Each point is reached from the start by the listed moves, each made 0, 1 or 2 times, or once backwards (-1), plus a little noise. Say if it took an odd or an even number of moves. Then give how often each move was made.

Moves:
(1): [ 2.8 -0.1 -0.1  0.4  0.0]
(2): [0.1 4.2 1.1 0.2 0.3]
Start: [ 0.6 -1.5  0.2 -0.4  0.6]
Points:
[6.4 6.5 2.0 1.1 1.1] -> even (2, 2)
[ 6.1 -5.6 -1.2 -0.1  0.4] -> odd (2, -1)

Moves:
(1): [ 2.9  0.2 -1.2  0.2 -0.1 -0.6  0.2  0.0  0.5]
(2): [ 0.1  3.7 -0.1 -0.6  0.3  1.1  1.0  0.2 -0.5]
(3): [ 1.2  0.3  4.6 -0.2 -0.7 -0.8 -0.6  0.1  0.4]
(4): [-0.1  0.3  0.2  3.8 -0.3 -0.2 -0.5  0.6  0.1]
(5): [-0.6 -0.1  0.1  0.6  4.8 -0.7 -0.4  0.8  1.1]
(6): [ 0.8 -0.3  0.5 -0.1  0.8  3.7 -1.0 -0.5  0.4]
(7): [-0.5 -0.8  0.2  0.1 -0.3  0.6  2.5  0.7  1.0]
(8): [-0.1 -0.4 -0.2 -0.5 -0.4  0.3 -0.6  3.8 -0.6]
Start: [-1.7 -1.0 -1.5 -1.4  0.0  0.3  0.8  0.8  0.4]
Points:
[-6.4  3.2 -4.5 -6.5  6.0  9.2  6.3  9.4  1.1] -> odd (-1, 2, -1, -1, 1, 1, 2, 2)
[-0.6 -4.5 -7.7  2.3 -5.9 -3.6  0.6  4.4 -1.0] -> odd (1, -1, -1, 1, -1, -1, 0, 1)
[ 4.2 -4.1  1.1  7.1  2.7 -3.4 -2.7  6.6  3.0] -> even (2, -1, 1, 2, 1, 0, 0, 1)

Moves:
(1): [ 4.3 -0.1 -0.2  0.0  0.1 -0.6  0.0 -0.4 -0.2 -1.1  0.3 -0.5  0.4  0.4
 -0.2]
(2): [ 0.7  3.9  0.1  0.3 -0.6  1.2  0.3  0.5 -0.3  0.1  0.4  0.0  0.8 -0.9
 -0.7]
(3): [ 0.6 -0.7  4.4 -0.7  0.0  0.1  0.2 -0.3  1.0  0.6 -0.3 -0.4  0.3  0.0
 -0.3]
(4): [-0.2 -0.6  0.3  3.0  0.0  0.4 -0.4  0.2  0.5  0.2  0.3  0.6 -0.2 -0.5
  0.0]
(5): [-0.5  0.7  0.6 -0.7  4.1 -0.5  0.4 -0.4 -0.3 -0.7  1.1  0.2 -0.3 -0.1
  0.0]
(6): [-0.2 -1.1  0.1 -0.6  0.6  4.0  0.0  0.3  0.5  0.1  0.4 -0.7  0.4  0.8
 -0.3]
(7): [-0.2 -0.3 -0.2  0.0 -0.1  0.4  4.3  0.0 -0.2 -0.7  0.5  0.9 -0.5 -0.4
 -0.2]
(8): [-0.3 -0.3  0.3 -0.5 -0.1  0.0  0.1  4.4 -0.3 -0.9 -0.6 -1.1 -0.2 -0.8
  0.0]
(9): [ 0.5  0.0 -1.0 -0.7 -0.2 -0.6  0.0  0.5  3.9  0.4 -0.3 -0.2  0.0 -0.3
  0.3]
(10): [ 0.5  0.0 -0.6 -0.1  0.0  0.1  0.4  0.9 -0.3  2.7  0.0  0.5 -0.4  0.1
 -0.2]
(11): [-0.2  0.1  0.1  0.0 -0.9 -0.8 -0.3  0.6 -0.1 -0.1  2.7  0.3  0.1  0.4
  0.4]
(12): [ 0.6  0.0 -0.1 -0.3  0.0  0.5 -0.2  0.2  0.3 -0.2 -1.1  3.1  1.0  0.4
 -0.1]
(13): [ 0.0 -0.1 -0.2  0.0  0.6 -0.8  0.6  0.1 -0.3  0.3  0.2 -0.3  2.9 -0.2
 -0.2]
(14): [-0.1  0.7  0.3  0.7 -0.2 -0.6  0.6  0.6  0.6  0.0 -0.9 -0.9 -0.4  3.2
  0.5]
Start: [-0.8 -1.2 -0.7 -1.0 -1.4 -1.4  0.0  1.5 -0.3 -1.1 -0.8 -2.4  1.4  0.2
 -1.0]
Points:
[ 1.9  5.2  8.7 -6.0  2.5  3.1  5.7  5.4 -4.5 -0.4 -2.3  0.4  4.0 -5.2
 -4.5] -> odd (0, 2, 2, -1, 1, 0, 1, 1, -1, 1, -1, 1, 0, -1)
[ 7.8 -3.0 -5.9  1.3 -6.4  4.4 -5.9  3.7  9.3 -4.8 -0.3 -2.7  0.9  6.0
  0.5] -> odd (2, 0, -1, 1, -1, 2, -1, 0, 2, -1, 1, 1, -1, 1)
[ 9.8  3.3 -1.6 -2.1 -6.3  3.1  0.3 -1.0  1.7 -2.4 -4.2  1.1  2.4  9.8
 -1.0] -> even (2, 1, 0, -1, -1, 1, 0, -1, 0, 0, 0, 2, -1, 2)
[-6.8 -2.4 -0.1  2.3  5.1 -0.5  6.1 14.5  3.5  2.9  6.4 -5.1  0.5  0.9
 -0.1] -> odd (-1, 0, 0, 2, 2, 1, 1, 2, 1, 2, 2, -1, 1, 1)
[10.4  6.0 -6.4 -1.6 -7.1 -6.2 -3.2  3.3  3.2 -2.6 -6.2  0.4  4.2  7.1
  0.1] -> odd (2, 1, -1, -1, -1, -1, -1, 0, 1, 0, 0, 2, 0, 2)
[11.4 -0.1 -3.4 -0.7  0.8  3.7  1.4  3.7  2.7  3.3 -2.5  3.7 10.1 -3.0
 -3.8] -> even (2, 1, 0, 1, 0, 1, 0, 0, 1, 2, -1, 2, 2, -1)

Moves:
(1): [ 3.8  0.6  0.9  0.3  0.1  0.2 -0.1 -0.5 -0.7 -0.3 -0.9 -0.1  0.3  0.4
  2.0 -0.1  0.0 -0.9  0.0 -0.4 -0.4  0.6  0.3 -1.5  0.3]
(2): [-0.7  3.0  0.8 -0.5  0.4 -0.1  0.4  0.1 -0.4  0.7 -1.2  0.1  0.1 -0.7
 -0.7 -0.4 -1.4  0.1 -0.4  0.9  0.1  0.9  0.0 -0.9 -0.2]
(3): [ 0.2 -1.2  3.1  0.9 -0.3 -0.7  0.6 -0.5 -0.3  0.3  0.1  0.0  2.0 -1.2
 -0.9  0.3  0.2  0.9 -0.5  0.5 -0.1  0.8 -0.1  0.3 -0.4]
(4): [ 0.4  0.4 -0.1  2.6 -0.9  0.0 -0.1  0.2  0.9  0.5  0.3  1.3 -0.5 -0.9
  0.6  1.9 -1.2 -1.4 -1.1 -0.3  0.9 -0.7 -0.5 -0.1 -0.1]
(5): [-0.8 -1.0  0.2  0.3  3.3 -0.2  0.0 -0.1 -1.0  1.2 -0.6  0.4 -1.0  0.5
 -0.1  0.5 -0.3 -0.4  0.5 -0.3 -0.1 -0.9  0.9  0.3 -0.4]
(6): [ 0.2  0.1  0.4  0.0  0.2  3.1  0.2 -0.9  1.2 -0.4  0.4  0.9  0.5  0.1
 -1.1 -0.2  1.0 -0.9 -0.4  0.5  0.3 -0.3 -0.1  0.1  0.1]
(7): [-0.3  0.3  0.0  0.3  0.1  0.2  2.7 -0.9  0.1  0.5  0.6  0.4 -0.1  0.8
  0.7  0.4  0.9  0.0  0.8  0.5 -1.3  0.3  0.1  0.1  0.0]
(8): [ 0.4  0.1  0.5  0.2  0.7  0.5  0.6  3.0  0.1 -0.8 -0.1  0.1  0.1  1.0
  1.0  0.8 -0.3  0.5  0.9  0.0 -0.3  0.5  0.2  0.5 -0.4]
(9): [ 0.9 -0.6 -0.2 -0.1  0.5 -0.4  0.1  0.1  3.4  0.5 -0.6  0.5 -0.2 -0.4
  0.1 -0.8  0.0  1.0  0.4 -0.3  0.1  0.2  0.2  0.0  0.5]
(10): [ 0.3 -0.2  0.2 -1.0 -0.8  0.7 -0.2  1.0 -0.6  2.2  0.5  0.7  0.0 -0.3
  0.0  0.0 -0.5  0.2 -0.2 -0.6 -1.1 -0.4  0.2 -0.6 -0.3]
(11): [ 0.2  0.7 -0.4 -0.2  1.1 -1.0 -1.3  0.3  0.9 -1.4  2.5  0.7  0.3 -0.1
 -0.4  1.2 -0.4 -0.1 -0.4  0.9 -1.1 -0.9  0.0 -0.4  1.1]
(12): [-0.4  0.6  0.0 -0.8 -0.5 -0.4  0.6 -0.1 -0.6 -1.5  0.1  3.0 -0.3  0.1
 -0.1 -0.1 -0.6  0.3 -0.2  0.2  0.6 -0.2  0.1  0.4  0.2]
(13): [-0.2 -0.5 -1.7  0.4  1.0  0.0 -0.3  0.8 -0.2 -0.1 -0.7  1.3  3.2  0.3
 -0.4 -0.4  0.3 -1.1  0.4  0.0 -0.4  0.5 -0.1 -0.1  0.1]
(14): [-0.9  0.6  0.4  0.5 -0.4 -0.1 -0.9 -0.3 -0.1  0.7 -0.2  0.8 -0.8  2.8
  0.3  0.0  1.0 -0.5 -1.6  0.1  0.1  0.2  0.9  0.2  0.3]
(15): [-0.4  0.2  0.0 -0.8  0.3  0.4 -0.3 -0.6 -0.2  0.5  0.4 -0.1  0.1 -0.8
  1.8  0.4  0.9 -0.2 -0.4  0.6  0.2 -0.1  0.3  0.1  0.5]
(16): [ 0.1  0.0  0.2 -0.7 -0.3  0.5  0.7  0.0  0.1 -0.1 -0.7 -0.3  0.8  0.3
 -0.8  2.1 -0.1  0.8  0.2 -0.6  0.3 -0.2 -0.4  0.3  0.6]
(17): [ 0.0  0.9  0.6  0.1  0.4 -1.0 -0.7  0.7 -0.1 -0.4 -0.9  0.3 -0.5 -0.7
 -0.1 -0.1  2.5 -0.2  1.0  0.2  0.1 -1.0  0.5 -0.8  0.2]
(18): [-0.4  0.1 -0.5  1.2  0.5  0.6  0.2 -0.1 -1.7 -0.5 -0.6  0.3  0.5  0.3
  0.6 -1.1  0.0  2.9  0.0 -1.0  0.5 -0.9 -0.1 -0.8  1.7]
(19): [-1.3  0.0  0.3 -0.1 -1.0  0.1 -0.2 -1.1  0.0  0.6  0.6  0.1  0.9  1.0
  0.6  0.5 -0.7 -0.2  2.8  0.3  0.5  0.0  0.1 -2.2 -1.2]
(20): [ 0.7 -0.8 -1.0  0.1 -0.1 -0.4  0.6 -0.2  0.1  0.6 -0.6 -0.5 -0.2  0.4
 -0.2  0.2 -0.1  0.5  0.1  3.6  0.4 -1.0  0.3 -0.7  0.7]
(21): [ 0.4  0.3  0.4 -0.4 -0.2 -0.1  0.7  0.4  0.1  0.6  1.5 -0.1  0.2  0.4
 -0.6 -0.3  0.5 -0.4 -0.6  0.0  1.8  0.0  0.6 -0.5  0.0]
(22): [ 0.2  0.2 -0.7  0.5  0.3  0.7 -0.2 -0.1 -0.2  0.9  0.4  0.4 -1.0 -0.4
 -0.2  0.9  1.0  0.3  0.4  0.7  0.6  3.2 -0.2 -0.8  0.9]
(23): [-0.1  0.1 -0.5  0.3 -0.5  1.0  0.8  0.3 -0.5 -0.8 -0.3 -0.5  0.3 -0.3
  0.2  0.2 -0.4 -0.1 -0.1  0.3  0.0  0.6  2.8 -0.5 -0.3]
(24): [ 0.5  1.0 -0.2  0.3 -0.5  0.1 -0.8 -0.5 -0.1  0.6  0.0  0.1  0.5 -0.2
 -0.4  0.1  0.1  0.5  0.7  0.4  0.3 -0.3  1.0  1.9  0.1]
Start: [ 0.8  0.9 -0.2 -0.8 -1.1 -0.6 -0.5  0.7 -0.1  1.1  0.5  0.6 -1.3 -0.2
 -2.0  0.3  0.4  1.2  2.2  0.7  0.2 -1.1 -0.3  0.0  0.0]
Points:
[10.2  5.7  2.0  0.0 -7.1  4.1  1.0  2.1 -2.6 -4.8  1.3  2.1  2.5 -4.0
 -1.0  3.7  0.6 -3.0 -0.1  0.2  6.4 -0.9  4.7 -5.6  0.7] -> odd (2, 0, 0, 1, -1, 1, -1, 0, -1, 0, 0, 1, 0, -1, 0, 1, 1, 0, 0, 0, 2, 0, 2, 0)
[-6.9 12.9 -2.1 -4.6  3.9  2.1  3.9  6.7 -3.4  2.3  3.5 10.1 -6.5  2.4
 -0.9  3.2  1.1 13.0 14.1  5.4 -2.4  0.4  9.4 -8.3  3.4] -> odd (-1, 2, -1, -1, 1, 0, 2, 2, 1, 2, 2, 2, -1, 0, 0, 0, 2, 2, 2, 0, 0, 2, 2, 1)
[ 0.3 -3.3  0.3 -1.1 -4.9 -4.7 -1.9  1.6  1.7  6.6  7.3  9.6 -0.2  3.2
  5.1  4.1 -3.7  3.3  4.0  8.6  0.1 -4.3 -0.5 -3.4  0.4] -> odd (0, -1, 1, 1, 0, -1, 0, 1, 1, 2, 1, 2, 0, 1, 2, -1, -1, 0, 2, 2, 0, 0, -1, 0)
[10.3 -2.9  3.0  7.3  0.3  1.3 -3.9 -1.8  5.4  7.0  1.1  2.4 -2.7 -3.7
 -5.1  3.8  3.4  6.9 -1.7  7.8 -3.5 -4.8  9.0 -0.4  6.9] -> odd (1, -1, 2, 1, 1, 1, 0, -1, 2, 2, 2, -1, -1, 1, -1, 0, 1, 1, -1, 2, -1, 1, 2, 2)
[ 8.2  3.2  0.0  5.5  0.0 -0.1  5.2  1.2  1.8 -8.5  4.9 11.9  2.7  5.2
  1.1  7.2  4.5 -6.8  4.7  9.6  0.6 -9.9 -0.1 -7.9  2.1] -> even (2, -1, 0, 2, 0, 2, 2, 1, -1, -1, 2, 2, 1, 0, -1, 0, 2, 0, 1, 2, 1, -1, 0, -1)
[-0.2  1.3 -8.5 -0.6 -8.5  9.0  2.9 -3.5  2.9  1.5 10.5 10.2 -5.1 -2.1
 -8.3 15.8 -5.8 -1.0  3.7 10.7 -0.2 -2.4  2.6 -0.8  2.1] -> even (-1, -1, -1, 2, 0, 2, 1, -1, -1, 2, 2, 2, -1, -1, -1, 2, -1, -1, 1, 2, -1, 2, 2, 1)
[ 4.8  2.3 -6.0  2.5  0.6 -2.1 -0.1  1.8  3.0  2.4  5.0  4.5  3.0 -1.4
  0.7  0.8 -2.5  5.6 12.2  3.0 -3.0  4.6  6.0 -9.2  2.0] -> even (1, 0, 0, 0, 0, -1, 1, 0, 2, 1, 2, 0, 1, -1, -1, -1, 0, 1, 2, 0, 0, 2, 2, 1)
[-5.0 -2.9 -8.8 -1.7  4.6 -3.7 -4.9  5.3 -1.6 -2.5 -2.1 -3.1  7.4  5.7
 -3.0  4.2  1.1  5.3 13.7  2.3  1.4 -8.4  4.4 -1.6  1.2] -> odd (-1, -1, -1, -1, 1, -1, -1, 1, 0, -1, 1, -1, 2, 0, 0, 2, 1, 1, 2, 1, 0, -1, 1, 1)
[ 5.1  2.6  0.7 -3.1 -4.0  2.9  4.7  3.8  9.4  4.1  2.1 10.2  7.6 11.1
  0.4  1.6  1.2 -2.0  4.6  1.3 -2.4  0.2  0.2  2.3 -1.1] -> odd (1, 0, 0, 0, -1, 1, 2, 2, 2, 1, 0, 1, 2, 2, 0, 1, -1, -1, 1, 0, 1, -1, -1, 1)
